Every row gives one point. Before rounding, the points of a table are all equally far from one centre. They may lie mostly on one side of it. Where is the centre, to within rounding?

Points (9 x 2)
[[-28  34]
 [-48  11]
 [-47  -3]
 [ -3 -21]
 [-48  -1]
 [-48   7]
 [-29 -23]
 [-19 -25]
 [-47  16]]
Centre: [-18   5]

Points (6 x 3)
[[26 43 22]
 [49  0 22]
 [28 16 41]
 [47 -9 13]
 [54  6  8]
 [36 16 38]]
Centre: [19 11  7]

Points (13 x 6)
[[ 27  21 -31   9   4  58]
 [ 26  65  -7 -36 -19  32]
 [ 28  60 -14 -10 -12  51]
 [ 39  41 -12 -34  24  39]
 [ 23  59  -4  -1 -35  15]
 [ -4   5 -56  -8  -6  48]
 [ 43  38 -41  -3   6  19]
 [ 31  42 -26 -12  29  41]
 [-27  26 -12  17 -19  -1]
 [ 23  44 -52  -5  10  16]
 [ 48  31  -8  13 -10  13]
 [ 32  31  25 -29  17  36]
 [ 20  37  13  12 -28   1]]
Centre: [  5  20 -12 -19  -6  22]

Points (14 x 9)
[[  9 -14 -35 -21  41 -40 -16  20 -41]
 [ 18 -11 -79 -46  12  -4   4  37  -4]
 [  7 -32 -58 -50  -1 -29  26  25   7]
 [ 20  -5 -60 -55  12 -31   0  36 -20]
 [ 10 -15 -54 -50 -13 -29   6  35   9]
 [  1 -15 -54 -48  32 -10 -18  16  24]
 [  5   1 -53 -17  42 -20 -15  45 -10]
 [  0 -30 -14 -51  -5 -13  21  50   2]
 [ -7 -33 -61 -36  30 -38  12  13   4]
 [ -3 -39 -54 -37  27  -4 -33  30 -11]
 [ -9  18 -60 -45  25 -39  14  20 -19]
 [ 28 -20 -18  13 -12 -14  -8  -9  17]
 [-10 -26 -67  -3  26 -32  21  24  -2]
 [  5 -22 -14 -74   5  12  21  30   4]]
Centre: [  2  -9 -31 -22   8   2   8   5 -17]

Points (17 x 12)
[[-22  -5 -38  41  18 -24  11  39  -1  20  -7 -78]
 [-20  16 -13  54  28 -15  48  19 -18  10 -11 -54]
 [-22   0  25  17  36 -38 -46   3 -10  12  -1 -45]
 [  4   3  -7  29  45 -40   7  51 -56  -1 -27 -31]
 [ 12  12 -37  34  35   9  26  45  -6  15  20 -58]
 [ -8   2 -22  51  38 -40  18  30  -3  26 -18 -70]
 [-21  -2 -15  38  23 -25  23  63 -31   5 -14 -48]
 [-15 -16 -36  19  19 -19   6  17  -9  10  27 -73]
 [  8  47 -43  30   1 -24  51  -1 -48  20 -25 -51]
 [ -8 -12 -15  22   4 -36   1  69  11  -6  10 -38]
 [ -4  39 -13  20  40  20  11  49  -4   7   5 -51]
 [  6  19 -25  18  52 -37 -11  29 -11  27   0 -72]
 [ 21 -37 -16 -11  24 -43  34  28 -41  33 -28 -26]
 [ 12 -17 -19  48  25 -39   6  40 -10  12  14 -68]
 [-13  19 -18  27  42 -39   1  28 -30 -14  24 -21]
 [-31  14 -33  26  37 -11  43  40  -8  -1 -12 -14]
 [  8  24  -6   2  24 -17 -24  36 -12 -23  34 -43]]
Centre: [ 16   7 -19  22  -6  -5 -10   6 -12  18 -26 -18]

Points (25 x 18)
[[-43 -15  36  29  -3  -3 -10 -17  -4  12 -11  25   5  -1  40  80   4 -39]
 [-23   1   0  25   2 -22 -13  -4  32  34  45  41  57  30  -5  53 -19   9]
 [-48  48  26 -33  35 -18 -20  -8 -13  -6  49  43  -2  29 -28  63   0   4]
 [-66  18  20  24  21 -10  -7   7 -23  18  52  84   4 -16  18  49  18 -12]
 [-19 -17  53   1   5   5  10   2  30  -2  39   9  11 -17   5  80  -5  -6]
 [-32   5   2  -5  54 -13   5  27   3  -3  35  33  22  -3  -1 101  35  39]
 [-46  22  26  36  24   5 -16   2 -32 -21  36  21   7  -4   3  58   4  50]
 [-45 -14  11   9 -14 -32 -39  11  -2  18  58  43  26  -8  -3  27  11  10]
 [-18  28  30 -13  25  19 -43  14 -26 -21  36  40  26  19 -19  69 -12  -8]
 [-49  17  23 -32  10  -7 -22  35   0  13  23  65  15   4   6  82 -20  13]
 [-39  17   0  41  -1 -23 -30  -2   1 -23  23  41  20  11  27  61  26  27]
 [ -7  35  33  34 -14 -12 -13 -21  10 -13   3  53  -1 -20  14  48   9   0]
 [-21  -6   0  21 -20  30  -5  17   5  -5  24  46   4   5 -16  69 -38   4]
 [-18  27  18  42  47 -11   6  24 -23  -9  11  36  52 -11  28   0  -9  39]
 [-16  13  20  19   8   3  -9 -16 -36  -3  66  43  33   8   5  77 -12 -19]
 [-53  19  40 -11  26  18 -13  -6   0  -1  49  29  41  21 -20  61 -24  19]
 [-26  15  -9  25  26  24 -15 -27  -8 -33  -3  20  35 -15 -19  13 -50  -5]
 [  6  19  33  -3   1 -23 -12   3 -28  11  64  52  22   5  -4  55  28   6]
 [-56   2  37  -8  27 -12 -14  29  17  -6  28  39  34  23  -1  66  34 -42]
 [-18  22  25  21  15 -28 -39 -26  21  -4  27  62   5  21  -7  45  42  37]
 [-31   0  19  21  13 -37  14 -13 -17 -14  14  46  19  63 -38  85  15  23]
 [-45  47  26  18 -11 -17  -3   3 -37   2  23  33  12 -13 -11  37   6  10]
 [-11  -7  19  45  64  -8  -5  -6 -25  18  48  49  65  12 -22  75   9   6]
 [-60  46  -2  29  19   1 -28   8 -25  12  34  28  19  12  13  57  -4  17]
 [-38   9 -16  10  -6  -9 -15  14   0  18  20  28  47  13  13  84 -18  20]]
Centre: [-19 -16   6   4  49 -17   4  -5  -7   4   7  41   0  12   1  33  -6  -1]

Points (31 x 24)
[[-25  41 -14  -7 -36 -31 -17 -14 -18  -4 -11  54   3  22   0   3  63   7
   45  48   1 -41 -23 -39]
 [-33  11   6  26 -54 -32 -24 -45  16  22 -22  30  17  18  23  -1  20 -18
   29  38 -42 -33  -9 -12]
 [-30  12  33  -9 -42 -43 -20 -46 -50  34  -6  17 -25   7  -7   5  45   2
   31  65  -2 -42 -18 -27]
 [  2  25  27   0 -51 -32  -8 -31 -36  12 -25  37  17  17  31  30  45  -7
    5  47 -20 -14  -2 -15]
 [ -6   0  -2 -20 -40 -52  32 -69 -25  12  -7   4 -18  -4  -5  18  46 -44
   30  49 -15  -6   0  -8]
 [-29   2  19  10 -16 -38 -36   3 -58 -21 -21  25   1  31  27  34  33 -27
   58  26 -30 -22   8   8]
 [-43  42  -5 -16 -20 -63  12 -27 -33  28  -5  12 -37  12  33  25  38 -11
   24  66 -32 -55  -8 -20]
 [-16   7  19 -14 -15 -16 -33 -43 -51  43  19  17   9  32  -1  20  41 -17
   16  69 -20 -32 -13  30]
 [-44  30  19  20 -16 -24  11 -48 -30  34 -17  35 -18   3 -12 -22  40 -32
   14  54 -16 -55 -42  11]
 [-32   6  18 -50   8 -14 -16  -4 -40   0 -42  23 -18  39  15 -10  22 -22
   11  63  32 -36   0   3]
 [-21  20  34 -19 -45 -30   0 -21 -48 -10 -33  15 -27  26  21 -12  60 -32
   50  33  -3 -30  -9 -15]
 [-31   7  17 -25 -36 -50   2  -9 -34  37  38  -8   0  28  13 -27  20 -29
   54  75  17 -35 -12  -9]
 [-32 -23  -4 -41 -18 -18   5 -33 -37  19 -29  15 -25  17   9  33  69 -39
   33  40 -36 -40  18 -20]
 [  1  43  -4  -4  -9 -49 -24  -6 -39 -23 -14  11  -1   2 -10  22  47 -29
   18  76  34 -45   7   6]
 [-22  -1  31  -6 -71 -43  17 -26 -22  26   6  12 -33  -6 -22   5  68 -17
    2  35  14 -21 -54  -8]
 [  3  20  11  -1  11 -20  16 -36 -22  47 -31  14 -38   1 -41  44  77 -33
    6  59 -14 -31 -16 -18]
 [-28 -27  30 -22 -53 -59 -22   2 -10   8 -11  28  -5 -17   0  29  14 -31
   52  26 -46 -18 -26   3]
 [-53 -12   9  -6 -25 -37 -13   2 -35  -9 -17  13 -14  -9  28  33  54 -54
   13  89 -21 -33 -13   3]
 [  1  25 -15 -18 -22 -55 -34 -38 -46  -8  -4  12   1  23 -14  28  52 -39
   20  27  19 -52   9 -25]
 [-11   5  -1  17 -59 -33   6 -38 -32   4  27  22   5   6   0 -19  47  -4
   12  45 -29 -51 -26  -2]
 [-32 -30  12 -25  -9 -31 -30 -10  -2  44  -8   3   9  25 -24   5  52 -18
   38  76 -20 -35  23  33]
 [-35 -10  -1 -17 -37 -30 -22 -37  -5  15  -2  21  22 -12   0   2  66 -30
   33  79   7 -32 -14 -38]
 [-20   6  33 -20 -44 -44   2 -10 -18  27   9  41 -20  -3  23 -32   5 -17
   36  60 -14 -10 -11 -45]
 [ -9  27   4 -37 -20 -23 -10  -9 -23  -2   1 -10 -54  -1 -14   3  19  28
   38  54 -39 -50 -18   3]
 [-70 -21   1  -7 -15 -19 -51   7  -3  -4  -5  -3 -22   3 -15  -7  27 -36
   -1  63 -20 -50  29   9]
 [-34 -13  28  -8 -53 -49 -38 -41 -14  37  -6   8   1  -2 -43   3  51 -24
   -9  27  -8 -24 -24 -15]
 [-19 -13  18  -9 -13 -20  -9  45 -20  -4 -25   5   6  37  30  39  64 -36
   14  76  -2  -2 -44 -28]
 [-50  12  27 -14 -23 -56  -4 -23 -30  25 -34 -12 -18  24 -23  -5  47   3
    7  58 -40  -5 -15  14]
 [-48  26  54 -31 -20 -37 -12 -25 -19  59  -4   7 -17  43 -16  13  41   0
    5  28 -20 -44 -37  21]
 [-23 -29  38 -20 -51 -20 -11  -9   5   9 -18  32 -25  13  23 -15  61 -23
    5  71   2 -19 -22 -31]
 [-35  42  25 -15 -59 -10   1  -6 -37  10 -26  -5 -28   9 -45  19  31 -36
   18  46 -39 -20  -1   6]]
Centre: [-24   4   7   5  -3 -21   2   4   0  18   6   5 -18  13  -1  21  27 -23
  20  24   4 -22 -11  -6]
